Each row of a before or after table is a point. One or more steps were done to the points. Then noise was added and the rows were shuffled. The steps act on columns, c1 being the first. Name the steps. A step turns or swaps two columns, mirrors them in a line or flattens them onto one, adds a multiple of one to another, or multiplies or shifts one. Angles are multiples of 10 degrees, from the lower column toward the higher: turns from -170 to 170, lines from 10 to 170 but not 90. Use the fewest steps. Two steps may share a column if one is a turn and the other turns, adds or multiplies; they go together, in the order done. Otherwise the lowest column goes first.

Before, 9 rows:
+0.30 -0.14 -0.08

-0.13 -0.12 -0.01

-0.07 +0.25 -0.11

+0.10 -0.16 -0.08

+0.06 +0.03 -0.10

-0.29 -0.01 -0.18

+0.29 +0.04 -0.21

+0.12 +0.22 +0.35

-0.37 +0.33 +0.10
After, 9 rows:
+0.14 +0.03 -0.30

-0.94 +0.34 +0.30

+0.26 -0.16 -0.24

-0.32 -0.13 -0.02

+0.30 +0.22 +1.04

-0.73 -0.01 -0.54

-0.18 +0.26 -0.33

+0.75 -0.14 -0.23

+0.73 +0.04 -0.62
Steps: multiply c1 by 2.5; multiply c3 by 3

Before, 9 rows:
+0.04 -0.01 +0.15 -0.61 +0.75 -0.24

-1.54 +0.06 +0.22 +0.13 -0.06 +0.10

+0.37 +0.07 +0.12 +0.19 +0.05 -0.76

+0.42 +0.18 +0.20 +0.15 +0.01 -0.36

+0.19 +0.64 +0.04 +0.14 +0.00 +0.13

+0.06 +0.22 +0.17 +0.18 +0.00 +0.00

+0.04 +0.02 +0.22 -0.01 -0.20 +0.10

+0.47 +0.05 +0.21 +0.12 +0.64 +0.01

+0.21 +0.04 -0.36 +0.14 +0.13 -0.04
After:
+0.19 -0.03 +0.04 +0.17 +0.65 +0.14

-1.54 +0.05 +0.21 -0.16 +0.07 +0.10

+0.20 -0.15 -0.36 +0.17 +0.06 -0.02

+0.45 -0.63 +0.20 +0.19 +0.03 -0.01

+0.38 +0.00 +0.18 +0.19 +0.20 -0.36

+0.15 -0.75 +0.13 -0.58 -0.02 -0.24

+0.31 -0.04 +0.14 +0.25 +0.06 -0.78

+0.02 +0.00 +0.17 +0.18 +0.22 +0.01

+0.03 +0.22 +0.21 +0.02 +0.03 +0.09
Steps: turn c1 and c4 by 10 degrees; turn c2 and c5 by 90 degrees

Before:
+0.46 -0.16 +0.42 +0.27 -0.33 +0.01 -0.12 +0.36 +0.05 -0.30 +0.23

-0.19 -0.15 -0.45 -0.49 +0.26 -0.06 +0.08 -0.38 -0.11 -0.13 -0.01

+0.17 +0.30 -0.07 +0.29 +0.03 +0.53 -0.01 -0.23 -0.42 +0.33 -0.10

+0.30 -0.30 -0.04 +0.28 -0.12 -0.18 +0.20 +0.38 +0.51 -0.41 -0.30

+0.16 +0.13 +0.39 +0.20 -0.44 -0.02 +0.18 -0.08 +0.30 -0.57 +0.17

+0.62 +0.05 -0.20 -0.53 -0.01 -0.31 -0.55 -0.44 -0.03 +0.20 -0.41

+0.20 -0.24 -0.54 +0.04 -0.55 +0.54 -0.81 +0.40 -0.48 -0.40 -0.14

-0.31 -0.52 +0.44 -0.58 -0.50 +0.70 +0.17 +0.50 +0.21 -0.38 -0.05

+0.30 +0.04 +0.01 +0.42 +0.19 -0.17 +0.16 -0.20 -0.42 -0.16 +0.27

-0.24 -0.01 +0.55 +0.31 +0.10 +0.05 -0.45 -0.63 -0.16 +0.14 +0.06

+0.00 -0.03 +0.42 -0.24 -0.65 -0.33 -0.33 +0.27 +0.50 +0.26 -0.08

+0.10 +0.12 -0.11 +0.25 +0.41 +0.14 -0.40 -0.43 +0.22 +0.10 +0.32

+0.17 +0.20 +0.01 -0.48 -0.03 -0.33 -0.57 +0.32 -0.17 -0.51 -0.28
After (13 x 11):
-0.32 +0.39 +0.44 +0.22 -0.07 +0.66 -0.34 +0.49 +0.57 -0.65 -0.23

-0.24 -0.42 +0.54 -0.16 -0.09 +0.05 -0.23 -0.64 -0.33 +0.20 -0.05

+0.01 -0.26 +0.42 +0.49 -1.26 -0.35 -0.17 +0.26 +0.26 -0.33 +0.04

+0.21 -0.56 -0.50 -0.45 -0.10 +0.57 -0.65 +0.38 -0.03 -0.71 +0.01

+0.17 +0.06 +0.39 +0.29 +0.31 -0.06 +0.26 -0.07 -0.18 -0.73 -0.06

+0.29 +0.07 +0.01 -0.41 +0.50 -0.15 +0.20 -0.19 -0.46 +0.04 -0.21

+0.47 -0.07 +0.44 +0.07 +0.06 -0.02 -0.06 +0.35 -0.25 -0.46 -0.27

+0.09 -0.47 -0.11 +0.22 +0.39 +0.13 +0.04 -0.44 -0.28 +0.39 -0.25

+0.18 -0.10 -0.07 -0.43 -0.47 +0.52 +0.14 -0.23 -0.30 +0.24 +0.24

+0.62 -0.40 -0.18 -0.01 -0.30 -0.28 -0.41 -0.47 +0.48 +0.12 +0.36

+0.15 -0.54 -0.02 -0.22 +0.74 -0.32 -0.26 +0.32 +0.47 -0.34 +0.34

-0.20 +0.15 -0.45 -0.11 +0.54 -0.07 -0.13 -0.33 +0.49 +0.13 -0.05

+0.27 +0.35 -0.03 +0.54 +0.45 -0.19 -0.26 +0.36 -0.25 -0.37 +0.11
Steps: turn c2 and c11 by 150 degrees; turn c2 and c7 by -60 degrees; turn c4 and c9 by -90 degrees; turn c5 and c10 by 50 degrees; multiply c5 by 2
